Each row of a before or after table is a point. One or more steps were done to the points. Then noise was added and the rows were shuffled. The steps act on columns, c1 being the first. What was done? A step turns or swaps two columns, mirrors them in a line or flattens them onto one, adds a multiple of one to another, or multiplies or shifts one. Angles are multiples of 10 degrees, from the lower column toward the higher: turns from -170 to 170, lines from 10 to 170 but not 90. Use the fewest steps. Two steps may share a column if one is a turn and the other turns, adds or multiplies; they go together, in the order done. Otherwise the lowest column goes first.

Before (9 x 2):
|  -7 | -12 |
| -19 | -27 |
| 120 | -46 |
| -37 |  -9 |
|   6 | -20 |
| -15 |  79 |
|  -9 |  -3 |
| -33 | -27 |
|  15 | -46 |
After (9 x 2):
|   39 |    2 |
|    9 |   -2 |
|   23 |   20 |
| -111 |   64 |
|    9 |   12 |
|   37 |   18 |
|   -1 |  -83 |
|   -3 |   21 |
|   -5 |   47 |
Steps: turn c1 and c2 by 170 degrees

Before, 11 rows:
|   18 |   30 |  -22 |   -8 |  -13 |   -7 |   66 |  -52 |
|   73 |   23 |  -11 |   -6 |  -43 |  -10 |   51 |   11 |
|   11 |  -25 |  -13 |   35 |   30 | -121 |   39 |  -50 |
|  -12 |   49 |   15 |   16 |    9 |  -78 |  -30 |   21 |
|    8 |  -28 |   19 |    3 |   70 |  -75 |   63 |  -18 |
|   87 |   23 |  -17 |   -5 |  -41 |   15 |  -32 |   36 |
|  -16 |  -51 |   14 |  -14 |   24 |  -91 |   53 |  -48 |
|    3 |  -25 |  -15 |   25 |   10 |   -7 |   43 |  -51 |
|   11 |   44 |   67 |   59 |  -34 |  -56 |  -25 |   20 |
|   64 |   21 |   13 |  -37 |  -50 |  -11 |  -20 |    5 |
|   17 |   16 |  -19 |   11 |  -62 |   -6 |   20 |   42 |
After:
|  -28 |  -26 |  -13 |   34 |   30 | -122 |   39 |  -51 |
|  -38 |  -25 |  -15 |   25 |   10 |   -7 |   42 |  -50 |
|  -22 |   16 |  -19 |   12 |  -61 |   -6 |   19 |   41 |
|   24 |   21 |   14 |  -37 |  -49 |  -11 |  -20 |    4 |
|   48 |   24 |  -17 |   -4 |  -41 |   15 |  -31 |   35 |
|  -56 |  -51 |   15 |  -15 |   23 |  -91 |   53 |  -48 |
|  -33 |  -28 |   18 |    4 |   69 |  -76 |   63 |  -19 |
|  -30 |   43 |   67 |   60 |  -35 |  -56 |  -25 |   19 |
|  -21 |   30 |  -22 |   -8 |  -13 |   -7 |   65 |  -50 |
|  -52 |   50 |   16 |   14 |    8 |  -78 |  -30 |   23 |
|   33 |   22 |  -13 |   -7 |  -43 |  -11 |   51 |   12 |
Steps: shift c1 by -40

Before:
|  -8 |  16 | -18 |   3 |   6 |  13 | -20 | -25 | -26 | -43 |  27 |  -2 |  -7 |  -2 |
|  26 | -43 |  -6 |  33 | -48 | -53 | -15 | -28 |   6 |  12 | -22 | -31 |  48 | -25 |
|   9 |  34 | -38 |  14 | -16 |  25 |  10 |   4 |  21 | -26 |  -8 |   9 |  12 |  -5 |
|  23 | -18 |  26 | -16 | -24 | -20 | -41 | -39 |  10 |  47 | -31 | -22 |  16 | -41 |
| -29 |  59 |   0 |  34 | -58 |  19 |  -8 | -16 |  20 |   5 |  35 | -35 | -28 |  12 |
|  62 |  21 | -30 | -15 | -21 |  -6 |   9 |   8 | -34 |  -1 |   2 |   4 |  20 | -21 |
| -44 | -29 |   1 |  12 | -31 | -27 |   1 | -25 | -17 |  22 | -41 | -62 |  45 | -12 |
|  -7 |  19 | -17 |   8 |  10 | -13 |  -9 |  24 |  -7 | -35 | -16 |   5 | -43 |   1 |
|  11 | -26 | -42 | -41 |   4 |  12 |  17 |  19 | -21 | -41 |  40 |  24 | -14 | -11 |
|  -5 |   9 |  -9 | -26 |  -6 |  18 | -13 |  18 | -25 |  -6 |   6 |  29 |   4 |  47 |
After (10 x 14):
| -29 |  73 |  -9 |  35 |   5 | -68 | -15 | -30 |   4 |  11 | -19 |  46 |  49 | -25 |
| -28 |  44 |  43 | -15 |  -2 | -29 | -47 | -42 |  11 |  49 | -29 |  36 |  17 | -44 |
|   6 | -14 | -29 |   0 |   1 |  13 | -20 | -25 | -28 | -42 |  26 |  14 |  -7 |  -6 |
| -59 | -23 | -52 | -18 | -11 | -14 |   9 |   8 | -32 |  -1 |   2 |   6 |  21 | -21 |
|  -8 |  -8 | -71 | -39 |  -2 |  17 |  20 |  20 | -22 | -39 |  41 | -65 | -13 |  -8 |
| -21 | -47 | -59 |  16 |  19 |  14 |   6 |   0 |  22 | -28 |  -3 |  -2 |   8 |  -5 |
|   2 | -47 | -16 | -23 |  15 |  13 | -12 |  23 | -24 |  -3 |   9 | -58 |   5 |  45 |
|   3 |  -9 |  -1 |  30 |  65 | -13 |  -6 | -13 |  21 |   3 |  41 | 102 | -29 |  16 |
|  13 | -25 | -29 |   6 | -16 |  -9 |  -9 |  25 | -10 | -38 | -17 |  -1 | -46 |   5 |
|  39 | 103 |  -2 |  12 |  25 | -37 |  -3 | -26 | -18 |  22 | -42 | 123 |  41 | -13 |
Steps: turn c5 and c6 by 30 degrees; turn c1 and c5 by -160 degrees; multiply c12 by 2.5; turn c2 and c12 by 150 degrees; multiply c3 by 1.6

Before (8 x 24):
|   29 |   10 |   37 |  -56 |  -64 |  -71 |  -57 |   27 |   34 |  -26 |   -8 |   84 |  -57 |   24 |   39 |    3 |   55 |  -24 |  -56 |   -3 |   42 |    0 |    5 |  -72 |
|   44 |  -12 |   13 |   13 |   29 |   24 |   24 |  -24 |  -21 |  -35 |   39 |   -6 |   33 |  -12 |    7 |   -5 |   -5 |   -5 |    8 |   34 |   -9 |  -95 |  -47 |   10 |
|   41 |  -26 |   11 |   -6 |   11 |  -12 |   36 |  -36 |   -1 |  -29 |    9 |   21 |   -5 |   37 |  -41 |   48 |  -51 |  -13 |   31 |   64 |   11 |  -40 |  -30 |  -30 |
|  -26 |  121 |   57 |   -2 |   11 |   -4 |   46 |  -53 |  -28 |   58 |  -41 |  -18 |   59 |  -35 |  -77 |  -24 |  -31 |   20 |  -19 |  -44 |  -18 |   33 |  -47 |   20 |
|    6 |   28 |   23 |   12 |  -76 |  -33 |  -10 |   15 |   -1 |   26 |   -9 |    9 |   21 |   17 |   22 |  -45 |   12 |   49 |  -43 |  -17 |   24 |    4 |  -31 |  -74 |
|   22 |    2 |   17 |    1 |   14 |    4 |   44 |    4 |   -2 |    0 |   33 |  -20 |   14 |  -42 |    4 |  -28 |  -38 |  -17 |   11 |   30 |   35 |  -31 |  -16 |   46 |
|  -40 |   53 |   39 |   26 |  -28 |  -22 |  -11 |  -52 |  -14 |   47 |  -51 |  -36 |   40 |  -22 |  -23 |  -16 |  -15 |   15 |  -24 |  -51 |   38 |    7 |  -83 |  -12 |
|   37 |   25 |    6 |   -7 |  -64 |  -81 |  -35 |   31 |    9 |   11 |  -22 |   14 |   17 |   40 |   37 |  -19 |   62 |   20 | -113 |   10 |   73 |   -6 |  -31 |  -57 |
After, 8 rows:
|   29 |    5 |   14 |  -57 |  -59 |    4 |  -57 |   26 |   37 |  -13 |   -7 |  -18 |  -52 |   28 |   42 |  -17 |   52 |  -25 |  -60 |   60 |  -36 |   -3 |  -34 |  -74 |
|    4 |   28 |   10 |   15 |  -81 |    2 |  -12 |   18 |    1 |  -18 |   -9 |   43 |   24 |   19 |   16 |   32 |    8 |   52 |  -41 |   44 |  -43 |    2 |  -77 |  -77 |
|   42 |  -11 |   20 |   18 |   28 |   10 |   19 |  -24 |  -24 |  -57 |   34 |   -8 |   30 |  -15 |    8 |   11 |   -8 |   -8 |    7 |   91 |    9 | -100 |  -86 |   10 |
|   37 |   27 |  -19 |   -6 |  -70 |  -12 |  -38 |   30 |   11 |  -30 |  -24 |   30 |   17 |   38 |   41 |   -4 |   58 |   18 | -116 |   72 |  -74 |  -10 |  -73 |  -53 |
|  -38 |   55 |   30 |   24 |  -28 |    9 |  -12 |  -51 |  -13 |    1 |  -52 |   52 |   37 |  -20 |  -25 |   -2 |  -18 |   17 |  -26 |   11 |  -43 |    5 | -118 |  -13 |
|  -22 |  120 |   54 |   -2 |    5 |   20 |   43 |  -52 |  -29 |  -33 |  -38 |   83 |   61 |  -35 |  -74 |   28 |  -35 |   23 |  -21 |   20 |    8 |   35 |  -85 |   22 |
|   22 |    1 |   15 |    1 |   14 |    8 |   43 |    9 |   -2 |   -9 |   32 |    0 |   16 |  -45 |    2 |   12 |  -41 |  -20 |    9 |   88 |  -37 |  -28 |  -54 |   47 |
|   44 |  -27 |    3 |   -9 |    8 |   -1 |   41 |  -39 |   -3 |  -25 |    7 |  -17 |   -9 |   36 |  -38 |  -49 |  -54 |  -11 |   31 |  121 |   10 |  -38 |  -67 |  -26 |
Steps: flatten c3 and c6 onto the line at 20 degrees; add 1.5 times c13 to c12; turn c10 and c12 by 60 degrees; turn c16 and c21 by 160 degrees; shift c20 by 60; shift c23 by -40
